Every row gives one point. A path goes straight from each point to the next, and from the last back to the first. The post is the endless flat space through its rows: a point in 2 columns, a line in 3, a plane in 4, and so on, so that a path can go around it. How many times does the path go around the post? Going back the other way cancels.
In the rows, 128 means zero.

Post:
[[135 130]]
Path (9 x 2):
[[166  73]
 [171 101]
 [130  88]
 [ 67 105]
 [111 163]
 [146 194]
 [180 134]
 [202  81]
 [118  86]]
Times around: 1

Post, 8 rows:
[[133 116  66 178 101  83 218 135 108]
 [114 101 214  80  99  98  82 152 143]
 [ 91 110  60 162  79 213 215 127 113]
 [127 118  81 139 207 134 199 126  28]
 [102 107  40  70  85 182 118 137 113]
 [ 77 108 115 121 147 178  62 216 203]
 [ 89 101 153 146 145 160 155  52 171]
 [ 98  99 129 155 159 153 105  91  62]]
Path (8 x 9):
[[ 76 132 140 156 151  92 155  74 116]
 [ 97 156 120 125 150 160 128  94 166]
 [ 89 139 170 123 146 167  80 103 161]
 [ 85 179 113 141 177 160 158  86 177]
 [126 160 138 126 163 176 124 128 123]
 [152 106 115 137 124  84 141 153 171]
 [ 96  61 124 113 133 211 149 140 168]
 [ 85 106 101 136 131 179 196 199  90]]
Times around: 1

Post:
[[ 79 146 156 123 126 118 173 127  98 128 115  56  33 129  83 177 158  41]
 [112 128  34  67 103 124  78 140  54 144 138 121  77 117 115 161 171 151]
 [113 127  54  77 139 184 108 136 124 114 152 217  93 166 145 141  81  75]
 [ 55 136  36 121 151  83 180 148 127 176 126 117 170 149 117  62 135  84]
 [142  99  48 179 184 104  99 125 129 120 126 169 155  89  95 107 169 199]
 [153 109 103 123 193 209 163  99 171 166 105 145 186 140 190 122  76 109]
 [139 140 213 110 101 125 184 108 111 163 167 124 171  91 141 113 180 106]
 [126 143  92  95 142 146  49 156  87 106 115 167  43 116 195  55 126 215]
 [105  84 110 135 112 106  39 148 140 137 235 115  72  69 105 145 186  79]
 [165 122 147 123 122 164  96 174 112 160  51 143 157 100 117 131 224 173]
 [ 64 113 193  68 106 148 118 144  77 134 175  71 177 132 107 146 125 138]
 [180 102 111 152 189 179 121 160 127 152 180 178 180 147 192 161 151  91]
 [ 78  82  79 100 151 148 133 124 134  64 166  62 113 133 117 119 190 122]
 [ 94  68 110  10 178  35 121  93  84 134  48 140 170 136 116 174 101 135]
 [128 118 187 137  62  87 100  92 104 160 103 109 135 138 157  82 132 111]
 [163  96  70 101 164 145  11 127  79 177 148 142 101 158  58 135 201 131]
 [ 95 101 107 139 133 161  62 116  75 105 158 124 137  87 149  66 141 126]]
Path (22 x 18):
[[161 126 117 113 121  71 114 161  82 184 186 114 125 152  97  94 195 132]
 [136 119  50 119 152  83 106 145 114 121  93 143  96  89 179 131 143 107]
 [ 78 138 105 125 125  71 144 148  68 101 119 144 135 130 143 144 150  98]
 [101 201 153 101 154 156  70 167  74 223 157 140 102 121 123 161 150 140]
 [146 148 118  51 198 144  94 109  95 123 165 131 149  95  77  77 145 166]
 [158 107  51  89 122 162  70 160 140 184  80 123 123 141 119  83 153 148]
 [ 70  58   7  98 109  99 128 140  17  59 134 106  78 123 139 130 156  89]
 [166 105  85 122 132 107 137 134 162  75 123 170 178  23 131 167 164 129]
 [116 158 139 132 109 143  93 142 137 106 139 115 124  69 176 149 167 157]
 [ 62  90 101 105 177 159  86 104  83 128 119 102 143 167 204 111 109 156]
 [123  82 127 129 128 129 120  83 137 156 151 135  98 125 183 126 154 140]
 [172 177  73 152 192 134 116  81  84 166 154 195 125 134 136 141 181 150]
 [123 114 127 104 147 157  33 146 169 100 106 144 121  56  87 137 124 120]
 [109 140 105 107 119  88 133 213  93 170  83 155 125  99 138  97 117 117]
 [156  80  52 128 128 213  66 139 161  79 150 146 144  60 131 129 131 140]
 [187  81  75  70 199 114  81 103  73 106 105 114 112  93 165 180 216 124]
 [ 84 134 122 100 166 126  68 130  57 109 194 143 100  95 147 165 178 197]
 [ 95 108  99 173 123 121  88 116  93 172 157 161 100 164 144  94 107 140]
 [119 126 129 169 154 171 151  91 101 193 132 172 138  85 130 120  94 173]
 [ 97 100  82 116 186 121 111 122  85 106  94 115 133  38 156 143 169 184]
 [125 142 144 170 144  75  69 117 101 103 114 155  52  91 188  88 102 104]
 [129 119  88 131 114 147 177 135 114  93 101 144 152 106 151 152 137  56]]
Times around: 0
